Each row of a before or after table is a point. The points were changed in one or more steps. Then noise was added and the rows were shuffled. The steps act on columns, c1 being the first. Write out the steps. A step turns or swaps two columns, mirrors them in a line or flattens them onto one, adds a multiple of one to another, or multiplies or shifts one. Angles are multiples of 10 degrees, from the lower column toward the higher: turns from -170 to 170, lines from 10 to 170 but not 90. Use the fewest steps. Two steps may share a column if one is a turn and the other turns, adds or multiplies; they go together, in the order done. Otherwise the lowest column goes first.
In the rows, 128 means zero.

Before:
[[142 102 124]
 [144 110  98]
 [ 36  86  98]
 [100 159 130]
 [ 80  71 103]
 [138 149 193]
 [145 108 179]
 [115 140 109]
 [ 79 134 112]
 [148  97 167]]
After, 10 rows:
[[148 116 102]
 [110 139  93]
 [164 108 122]
 [102  32  86]
 [ 80  72  93]
 [142 138 189]
 [104 137 116]
 [103 142 166]
 [143  85 107]
 [ 92 148 161]]
Steps: mirror c1 and c2 in the line at 50 degrees; shift c3 by -10

Before, 10 rows:
[[133 136 150 134  69 143]
 [148 125  94 153 135 121]
 [157  63 122  68 173 116]
 [104 134  96 173 113 160]
 [111  23 201 102  94  70]
 [108  83 184 117 112 158]
 [132 125 121 131 159 133]
 [142 136 178 150 111 135]
 [116 114 149 140  46 110]
 [ 92  90 135  84 165 107]]
After:
[[206  77 124  96 188 179]
 [144 124  94 129 134  99]
 [121 139 179 143 114 111]
 [145  96 134  94 169 165]
 [112 160 150 145  88 128]
 [124 110 123 133 148 126]
 [134 163 149 112  86 109]
 [ 74 119 183 152 138 149]
 [ 36 136  97 175 116  97]
 [206 102 201  62 161 133]]
Steps: turn c4 and c6 by -70 degrees; add -1.5 times c4 to c1; flatten c2 and c5 onto the line at 130 degrees

Before:
[[206 137 137 184 163 113  75 102 158]
 [ 89 138 179 179 116 113 139 159  81]
 [151  98 146  63 117 167 174  84 103]
 [112 134 157 170  53 101 121 164  36]
 [118 104 138 118 115  88 120 120 127]
 [119  71 137  49 167 139 134  97  64]
 [ 95 159 134 154  91  98 154 113  48]
 [162 111 132 199 119 159  80  57 158]
 [161 155 161 146 127 141  60  75 152]
 [121 115 104  84 141 156 127 132 107]]
After (10 x 9):
[[160 111 108 129 178 159 112  74 182]
 [149  99 156 126 153 165 155  90  91]
 [ 96 157 194 128 117  99 109  92  78]
 [120 115 130 126 134 156 103 141 109]
 [117  68 182 127 178 139 104 139 100]
 [119 103 133 127 127  86 128 113 136]
 [112 132 218 131  54 102  93  92 107]
 [158 152 130 126 165 142 114  93 209]
 [ 89 138 198 129  97 113 142 139 126]
 [207 137 111 127 172 113 114 139 182]]
Steps: turn c3 and c9 by 50 degrees; turn c7 and c9 by -50 degrees; multiply c4 by 0; turn c5 and c8 by 50 degrees

Before:
[[112 126 112 118 221 139 118 107 137 141 139 175]
 [171  60 158 123  73 150 155 198 168 120 126 115]
 [149 123 163 133  66  95 107 115 175 165 173 104]
 [121 156  99 131 130  96 181 200 143  49 145 184]
 [192 100  96 158 112 189 187 178 128 159 195 149]
 [112  84 101  60  89  68 112 116 140 123 120 200]
 [158 115  63  87 177 138 153 157 129 101 158 121]
 [161 140 120 120 122 127  75 141 151 146 116 129]
 [ 69 170 137  95 116 157  46 114 130 131 147 141]
 [107  84 101 173  99  91  86  99 136 132 196 182]
 [145 118 173 132 164 134  73 104  93 155 165 151]]
After:
[[192 100  95 157 112 190 170 180 129 128 194 150]
 [150 122 162 135  66  94 113 116 175 127 174 106]
 [108  84  99 173  99  90  99 101 136 129 196 182]
 [160 141 120 120 122 127  92 142 151 128 116 129]
 [143 118 174 131 163 135  90 104  93 128 164 151]
 [ 70 168 136  97 115 157  70 114 132 127 148 140]
 [112  84 101  60  88  69 117 117 140 129 120 199]
 [171  60 157 122  73 149 147 198 170 126 125 116]
 [112 127 111 119 220 137 122 107 137 128 138 175]
 [158 115  62  86 177 138 145 157 128 128 159 122]
 [122 154  98 131 129  97 165 198 143 126 145 185]]
Steps: multiply c7 by 0.7; multiply c10 by 0

Before (8 x 18):
[[108 191 101 106 132 115 127 104 141 139  91 117  78 167  87 177 163  59]
 [159 122 128 157 101 190 114 176 168 150 127 182 101 114 153  80 178  83]
 [121 128 160  99 170 147 115  95 141 121 119 106 100 189 158 164  89 152]
 [170 191 139 104 189 137 129  83 164 190  65 199 108 122  64 172 146 135]
 [117 102 132 107 125 148  88 162  59 130 109 138 160 171 146 114 144 100]
 [120 153 165  95 102 187 166  80 102 108 102 198  83 174 156 163  93 130]
 [184 132 162 118 162 141 146 189 103 179 116 115 148 146 146  80 131 157]
 [162 191  73 166 162 158 139 118  89 107 156 164 139  95  96 152  90  92]]
After:
[[157 122 125 157 103 191 114 103 169 150  87 182 103 115 151  77 176  82]
 [111 191 102 108 134 117 124 107 141 143 166 117  77 169  86 177 164  61]
 [116 102 131 109 124 148  88  95  58 133 106 138 158 172 149 114 145 103]
 [163 191  75 168 165 160 140 158  88 105 122 164 137  96  97 151  91  95]
 [120 152 165  97 104 187 163 133 104 110 179 197  84 173 158 166  95 133]
 [168 191 139 104 189 139 129  96 164 188 200 199 108 123  63 175 146 134]
 [186 132 160 121 162 139 146  86 105 178  81 115 147 145 145  83 128 158]
 [124 126 158  96 169 148 115 138 140 121 162 106  98 187 160 162  92 150]]
Steps: turn c8 and c11 by -120 degrees

Before:
[[162 170 138 114 136  83  92  62 125 111 107 114  98 151  76 158 106 178
   92 109 145 160 179 159]
 [149 166 123 122  60  99 109  49 106  94 119  92 143 153 112 162 123 159
  141 146 124 147 143 157]
 [ 98 195 144 172  87  86 118  55 121 119  96 131 110 147  90 138 142 137
   82 112 139 163 147 140]
 [142 151 113 108 136 189 129 139 159 113 114 151 110 114 112 136 106  92
  167 129 113 142  95 124]
 [139 188 147 138  94  85 118  41 171 163 170 138  77 166  83 130 100 193
  106 139 123 150 136 166]
 [181 203 104 153  95  81 136  82 117 156 106 126  94 188  83 152 129 167
  101 142 138 139 149 136]
 [127  98 117  98 144 144 148 127 152 126  93 114 139 133 156  96 101 109
  126 163  95 135 108 104]
 [129 128 127  95 121 162 109 113 177 126 122 122 124 148 118 113 121  91
  150 118 112  86 128  54]
 [132 132 110 121 157 182 119 125 118  80 141 141 158 130 168 129 110 125
  122 139 139 100  90  84]
 [135 176  91 128  96  79 104  49 140 147 114  97  98 159 124 183 119 155
   89  87 120 158 112 142]
 [115 121 136 109 167 204 120 100 112 138 111  95 130 137 113 142 100  90
  143 167 130 112  82  85]
 [119 103 119  51 167 155 143 134 143 119 136 151 138 118 105 128 156 100
  153 162 125 100  63  88]
 [136 161 137  48 102  98 111 142 137 104 139 146 121 158  92 166  25 102
  102 194 203  92  83 174]]
After (13 x 24):
[[119 107 120  51 166 156 142 139 146 124 121 152 128 125 105 130 112  94
  153 159 122  94  60  89]
 [131 132 114 119 154 179 115 149 115  79 112 136 149 129 166 130 120 146
  123 141 149  99  87  87]
 [143 190 146 134  89  82 124  31 171 165 133 136 161  58  83 131 181 174
  102 135 121 147 130 164]
 [143 145 110 113 133 189 131 121 161 111 133 154 106 142 112 136  86 137
  166 126 104 139  91 123]
 [131  96 117  98 143 140 149 136 149 125 155 111 136 147 154  96 105 150
  129 163  73 138 104 102]
 [161 171 140 114 132  81  92  60 121 112 164 113 160 112  73 156 172 166
   97 107 152 163 182 157]
 [137 161 138  48 104  96 111 132 137 103 151 147 107  91  89 160  73 222
   98 193 250  87  85 173]
 [178 200 102 160  93  82 137  79 119 153 193 129 143  84  82 153 168 140
  106 142 144 144 152 137]
 [ 93 193 143 170  84  88 117  66 117 118 171 134 173 129  91 139 141 117
   79 113 145 163 145 137]
 [136 181  89 127  95  74 102  55 143 142 161  91 172 117 123 180 148 144
   87  87 120 156 112 142]
 [129 130 125  96 119 165 107 116 178 127 144 123 134 116 118 112  88 123
  156 113  99  89 128  54]
 [113 120 137 108 168 205 118 111 112 144 151  99 148 134 110 138  87 142
  142 168 133 109  84  86]
 [148 168 124 121  63  96 109  91 108  95 155  90 202 111 111 164 157 142
  143 149 124 149 142 159]]
Steps: turn c8 and c13 by -50 degrees; add -0.3 times c15 to c14; turn c11 and c14 by -140 degrees; turn c17 and c18 by -70 degrees; multiply c21 by 1.6

Before:
[[122 200 103 145 126  91 151 108 137 147 131 121 116 120  57 103 137 139
  133  99 147 122 144 154 100 176 152  95 134 141  98 155 156 122 118 120
  108 127 120 136 105 149 102 140 146 117 244 125]
 [ 92 116 103 105 127 118 129 151 152 148  80 131 146 113 150 149 165  49
  106 141 139 123 115  33  91 142 136  92 118 108  98  55 163 137 134 145
  156 149 131 141 109 133  93 122  92 115 115 117]
 [ 93 117 137 108 125  95 115 121 130 124 137 150  79 145 132 150  99 146
  105 128 139 157 114 114 101 121 182 104 155 116 114 142 106 116 124 123
  161 249 196 117 124 148 117 137 123 159  84 115]
 [154 172  99 101 133  99 108 119 153 147 109  54 126 105 110 152  91 149
  141 144 132 149 128 149 102 126 143 179  81 171 122 130 145 104 107  79
  113 106 123 142 147 128  71 117 129 121  83 116]
 [108 161 123 128 134 166 137 153 154 121 118 151 149 103 141 144  92 142
  144 126 144  96  25 173 128 132 120  93  97 136  88 120 171 101 105 135
  172 130 107 147 120 177 103 115 100 123  87 115]
 [122 107 113 190 147 119 151 109 121 133 141 151 104 100 117 148 125 126
  131 142 146 106 144 175 100 102 126  92  81 123  98 116 121 139 108 146
  163 133 107 123 128 134 116 124 113 125  89 129]
 [107 121 194 105 154  91 163 104 120 126 146 130 130  95 115 153 126 105
  131 143 129 122 155 145 149 115 115  87  85 115 112 156  84 126 116 140
  159  97 120 138 130 148 108  75 144 123  93 117]
 [152 125 101 101 125 109 195 122 118 146 108  78 151 109 148 124 130 126
   79 118  97  94 160 171 124  99 115 241 143 108 158 150 135 151 134 115
  131 132 177  42  88 150  75 139 132 143 117 120]]
After, 8 rows:
[[135 122 193 104 170  90 163 103 120 127 145 131 129  97 116 157 126 105
  131 144 128 124 153 144 147 117 117  89  86  69 112 157 152 127 114 143
  157  98 121 138 128 149 108  77 142 122  90 119]
 [ 96 172  99 102 112 100 110 120 154 147 109  52 127 105 111 151  94 149
  140 145 133 148 130 149 103 129 143 180  82 185 121 131 133 105 109  80
  113 108 122 140 146 127  71 119 128 123  83 116]
 [154 124 103 101 121 108 195 123 117 145 107  76 152 109 147 122 128 124
   79 121  98  94 161 171 123  98 114 241 141  77 159 150 124 152 133 116
  129 132 177  44  87 150  76 137 133 144 117 118]
 [130 106 114 189 135 118 152 109 122 134 139 151 103 101 117 148 126 126
  129 143 146 106 146 174 100 103 126  94  81  98  99 116 148 139 107 145
  161 132 106 124 129 134 119 126 113 126  89 131]
 [126 118 137 108 151  94 112 121 130 123 137 147  81 144 133 148 100 146
  106 127 140 158 113 117  99 123 182 104 156 105 115 144 123 117 125 122
  162 250 197 116 125 150 117 138 123 159  83 116]
 [113 201 102 146 102  92 153 111 138 147 134 122 119 118  58 103 136 138
  134  97 149 123 141 155  99 175 152  98 135 105  98 154 127 124 119 119
  105 126 121 137 104 150 101 139 145 115 243 123]
 [134 114 100 105  94 118 130 151 153 148  78 133 146 112 150 152 166  50
  104 140 140 122 115  35  90 142 135  92 119  85  97  57 128 136 133 146
  159 149 131 140 108 133  93 122  89 112 115 117]
 [112 161 120 129  85 165 139 152 154 120 119 151 150 104 144 144  95 141
  143 125 144  96  26 174 128 132 119  92  95 104  87 119 133 101 105 133
  173 131 108 145 118 178 101 116  99 125  84 112]]
Steps: turn c1 and c30 by 70 degrees; add -1 times c7 to c30; turn c5 and c33 by 90 degrees
